Rows are points. Each copy is the shape, with its points in the same order, stretched, turned, moved and blurred by noise. Is it also mirrored, or only turned?

Shape:
[[-0.04  0.06  0.18]
 [ 0.36 -0.11  0.09]
 [-0.17  0.25 -0.05]
 [ 0.23 -0.27 -0.19]
 [-0.13  0.30 -0.22]
 [ 0.55  0.32  0.37]]
Copy 1:
[[ 0.18  0.07  0.15]
 [ 0.03 -0.27  0.15]
 [ 0.25  0.25 -0.11]
 [-0.24 -0.19  0.03]
 [ 0.19  0.23 -0.26]
 [ 0.56 -0.34  0.13]]
Copy 1 is: only turned
Copy 2 (6 x 3):
[[ 0.14  0.11 -0.09]
 [ 0.11 -0.32 -0.44]
 [-0.14  0.22  0.08]
 [ 0.04 -0.54 -0.19]
 [-0.33  0.14  0.08]
 [-0.04  0.11 -0.82]]
Copy 2 is: only turned

Shape (10 x 6):
[[-0.33  0.24  0.04 -0.24  0.00  0.36]
 [-0.01  0.32 -0.21 -0.20 -0.08  0.35]
 [-0.12  0.03 -0.11 -0.51 -0.35 -0.13]
 [ 0.12 -0.25  0.07  0.23  0.27 -0.39]
 [-0.08 -0.14  0.11  0.17  0.08 -0.08]
 [-0.13  0.12  0.04 -0.05 -0.19 -0.42]
 [-0.11  0.34 -0.02  0.02  0.26  0.13]
 [ 0.02 -0.07  0.01  0.34 -0.25 -0.37]
 [-0.20  0.03 -0.18 -0.44 -0.44 -0.22]
 [ 0.32 -0.10  0.41  0.07  0.08 -0.29]]
Copy 1 (10 x 6):
[[ 0.55  0.27 -0.14  0.11 -0.02  0.29]
 [ 0.68  0.15 -0.05 -0.05 -0.03 -0.15]
 [ 0.16  0.26  0.62 -0.10 -0.10 -0.12]
 [-0.62 -0.28 -0.22 -0.01  0.15 -0.15]
 [-0.25 -0.14 -0.15  0.18 -0.02  0.05]
 [-0.22  0.13  0.25  0.25  0.04 -0.35]
 [ 0.33  0.03 -0.40  0.15  0.24 -0.06]
 [-0.35 -0.11  0.06  0.30 -0.17 -0.49]
 [ 0.07  0.35  0.63 -0.07 -0.21 -0.24]
 [-0.36 -0.39  0.01  0.37  0.22 -0.08]]
Copy 1 is: only turned
Copy 2 (10 x 6):
[[ 0.01  0.15 -0.55 -0.40 -0.01  0.26]
 [ 0.07  0.35 -0.66 -0.20  0.07  0.00]
 [ 0.39  0.27 -0.11 -0.31 -0.41 -0.18]
 [-0.14 -0.43  0.45  0.23  0.26 -0.16]
 [-0.25 -0.25  0.13  0.03  0.10 -0.01]
 [-0.06  0.22  0.36 -0.19 -0.05 -0.13]
 [-0.12  0.10 -0.34 -0.13  0.42  0.23]
 [-0.40  0.07  0.50  0.03 -0.04 -0.33]
 [ 0.33  0.32  0.02 -0.40 -0.43 -0.31]
 [-0.18 -0.07  0.42  0.47  0.01  0.09]]
Copy 2 is: only turned
